Every row gives one point. The points of each table are mixes of a few directions, plus a little noise. How many directions does each table use, and how many do they share? Where both have some left over, give the other angles between the two spaces (their principal angles), to ten degrees, smallest first.

First (7 x 3)
[[ 0.19  0.50  0.12]
 [-0.37 -0.96 -0.23]
 [ 0.33  0.86  0.20]
 [-0.27 -0.69 -0.16]
 [ 0.12  0.32  0.08]
 [-0.09 -0.23 -0.06]
 [ 0.08  0.21  0.05]]
Second (5 x 3)
[[-0.01 -0.16  0.11]
 [ 0.25  0.29  0.44]
 [-0.37 -0.62 -0.50]
 [-0.22 -0.29 -0.35]
 [ 0.34  0.78  0.30]]
Directions: first 1, second 2, shared 1

First (6 x 6)
[[-0.07 -0.23  0.06  0.34 -0.02  0.00]
 [ 0.13 -0.56  0.10 -0.17  0.20  0.04]
 [-0.19  0.78 -0.12  0.28 -0.29 -0.04]
 [ 0.26 -1.21  0.19 -0.28  0.41  0.07]
 [ 0.17  0.41 -0.11 -0.77  0.09  0.01]
 [-0.31  0.81 -0.12  0.62 -0.39 -0.06]]
Second (9 x 6)
[[-0.28 -0.11  0.26 -0.41 -0.48 -0.08]
 [ 0.91  0.16 -0.52  0.52  0.49  0.39]
 [ 0.00  0.39  0.13 -0.43  0.13  0.40]
 [-0.27 -0.02  0.12 -1.10 -0.29 -0.50]
 [-0.06 -0.06  0.01  0.58  0.16  0.08]
 [ 0.17  0.01  0.26 -0.10 -0.68  0.64]
 [-0.36 -0.41  0.03  0.57 -0.11 -0.47]
 [-0.07 -0.24 -0.02  0.43 -0.09 -0.16]
 [-0.03  0.26 -0.26 -0.04  0.87 -0.32]]
Directions: first 2, second 4, shared 1; angles 70

First (11 x 11)
[[-0.31  0.60  0.36  0.11  0.31 -0.54 -0.19 -0.10  0.04 -0.30 -0.18]
 [ 0.21 -0.48 -0.41 -0.37  0.00  0.42  0.21  0.00  0.11  0.46  0.54]
 [ 0.21 -0.24 -0.45 -0.30 -0.49  0.01  0.11 -0.31 -0.07  0.14 -0.54]
 [-0.02 -0.92 -0.39  0.49 -0.18  0.15 -1.08  0.03 -0.74  0.01  0.67]
 [ 0.16 -0.62 -0.20  0.28 -0.27  0.37 -0.10  0.19 -0.38  0.09  0.32]
 [ 0.70  0.37  0.59 -0.28  0.11 -0.97  0.60 -0.62  0.69 -0.15  0.51]
 [-0.56  0.34 -0.25 -0.06 -0.17  0.28  0.53  0.23 -0.37  0.09 -0.85]
 [-0.58  0.38 -0.37 -0.54  0.53  0.05 -0.29 -0.06  0.17  0.31 -0.08]
 [-0.23  0.20  0.11 -0.04  0.38  0.25  0.02  0.28  0.18  0.07  0.19]
 [ 0.64 -0.01  0.51  0.13 -0.11 -0.14 -0.04 -0.05  0.56 -0.30  0.05]
 [-0.25  0.36  0.48  0.56 -0.13  0.10  0.18  0.42 -0.23 -0.44 -0.63]]
Second (9 x 11)
[[-0.34 -0.27  0.37  0.08 -0.03 -0.32 -0.26 -0.16  0.65 -0.12 -0.12]
 [-0.20 -0.50  0.03  0.66  0.02 -0.06  0.09 -0.04 -0.07  0.52  0.06]
 [ 1.01  0.53 -0.28  0.37  0.55 -0.07  0.07  0.43  0.21 -0.06 -0.18]
 [ 0.38 -0.11 -0.50 -0.28 -0.04 -0.26  0.43  0.51 -0.19  0.03 -0.06]
 [-0.49  0.02 -0.29  0.26 -0.17  1.01  0.00 -0.74 -0.98  0.10  0.49]
 [-0.40  0.28  0.03 -0.06 -0.11  0.77 -0.16 -0.65 -0.49 -0.21  0.28]
 [-0.12 -0.47  0.07 -0.04 -0.17 -0.50  0.18  0.36  0.04  0.36 -0.09]
 [-0.08  0.27  0.87 -0.80 -0.28 -0.57 -0.13  0.46  0.08  0.26 -0.26]
 [ 0.19  0.25 -0.22 -0.25  0.20 -0.04 -0.22 -0.21  0.69 -0.87 -0.13]]
Directions: first 6, second 5, shared 1; angles 60, 70, 70, 80
